Each row is a point. The last column is the point's height on a tilted bowl or saddle (a function of degree 2), plus a little noise. Along how many of its main directions does it bend up, bend down or stay straight?
(in the rows, 128 means zero)

Points (18 x 4):
[[104 164  94 107]
 [116 109 124 122]
 [122 129 108 123]
 [ 96 127 171 102]
 [162 164  97 107]
 [113 115 108 120]
 [ 69 149  62  67]
 [122 118 180 100]
 [143  99 144 116]
 [114  91  71  91]
 [169 152  88 102]
 [108 145  76 102]
 [175  67 142  87]
 [187 149  55  62]
 [131 155 154 117]
 [120  71 140 104]
 [226 127 181  44]
 [108 124 120 122]]
Directions: 0 up, 3 down, 0 straight

Points (25 x 5):
[[176  63 107  78  68]
 [ 81 121 152 198  89]
 [134 117 182 190  87]
 [109  43 113 136  80]
 [122 134 200  73  83]
 [126 188 148 135 103]
 [161 149 138 145 110]
 [120 184 141 183  93]
 [110 130  84  81 100]
 [ 85 124 127 143 115]
 [189 117 136 195  76]
 [141 171 147 185  95]
 [116 165 195 180  80]
 [130  88 201 102  82]
 [129 157 138 116 117]
 [160  98 147 132 106]
 [ 86 121 129 124 115]
 [158 155  88 118 102]
 [135 153 117 159 113]
 [129 156 141 134 117]
 [102 105  77 115 102]
 [103 133 121  93 114]
 [ 79 119 148 118 110]
 [169 113 115  77  95]
 [142 157 231 160  57]]
Directions: 0 up, 4 down, 0 straight

Points (24 x 5):
[[ 84 152 145 156 132]
 [167 147  83 133 181]
 [140 116 117  60 122]
 [134 107 160 157  99]
 [105 165  98 123 121]
 [130 101 143 123 100]
 [118 201 167 150  10]
 [ 87 121 112 120 139]
 [129  96 179 148  97]
 [130 108 148 134 103]
 [121 136 186 103 101]
 [105 125 148 114 123]
 [167  97 139 163 104]
 [ 95  82 165  81 117]
 [ 59 103 133 134 192]
 [ 78 110 115 118 147]
 [179 105 125 204 124]
 [157 152 146 154 101]
 [117  92 160 150 104]
 [139 100 188 130  91]
 [123 145  36 133 164]
 [153 134 148 124 110]
 [101 134 109   7 134]
 [183 111 163 102 123]]
Directions: 1 up, 1 down, 2 straight

Points:
[[186 113  91  74  87  64  88]
 [ 65 106  64 225  92  94  77]
 [144 100 140 146 139 143 113]
 [155 153 123 132 160 159 107]
 [147 173 151 161  88 114 103]
 [156 174 121 105 143 104 107]
 [ 83 136 137 167 195  81  67]
 [ 94  52 147  85 113 192  91]
 [172  83 172  75 104 107 100]
 [ 83 128 160 116 145 139 103]
 [154 160 184 111 166  91  82]
 [ 84 169  62 172  77 131  94]
 [133 114  80  72  64 110 103]
 [ 92 105 149  86 111 105 106]
 [141  94  60 111  79 201  93]
 [169 156 134 118 133 125 115]
 [160 129 170 135 106 169 107]
 [ 98  48 127 159 156 225  45]
 [ 71 104  82 132 112 109 101]
 [ 74 107 161 125 122 147 101]
 [100 156 134 132 157 150 105]
 [102 154 190  81 148  81  74]
 [211  80  88 162 115 151  82]
 [101 125 155 163 191 192  63]
 [157 109 175 129 147 161 104]
 [ 74 144 132 184 146  79  92]
 [129 146 147 101 108 123 119]
 [ 31 134 132 129 137 153  82]
 [148 117 157 114 200  67  74]
 [155 132  97  78 124 115 125]
 [149 165 154  60 161 162 110]
 [171 108 136 132 123 109 113]
 [ 86 151 125 117 123 131 114]
 [175 109 164  69 138 115 116]
 [125 103 143  93 149 168 120]
 [153 125  84 136 187 196  79]
 [138 101 152 187 147 123  93]
 [ 42 122 148 135 134  73  78]
 [ 95 126 173  94  93 119  99]
 [155 107 101 119  74  90 103]
 [117 114 103 128 130  94 114]
 [ 89 103 157 105 134  81  94]
 [196 200 144 173 139 129  69]
 [ 80 148 129 124 188 106  84]
 [224 123  73  91 162  89  89]
 [141 141  81 131 125 137 116]
 [ 92 147 121 115 101 107 114]
 [137 196 117 105 124 166 102]
 [139 162 148 127 139 109 109]]
Directions: 0 up, 5 down, 1 straight
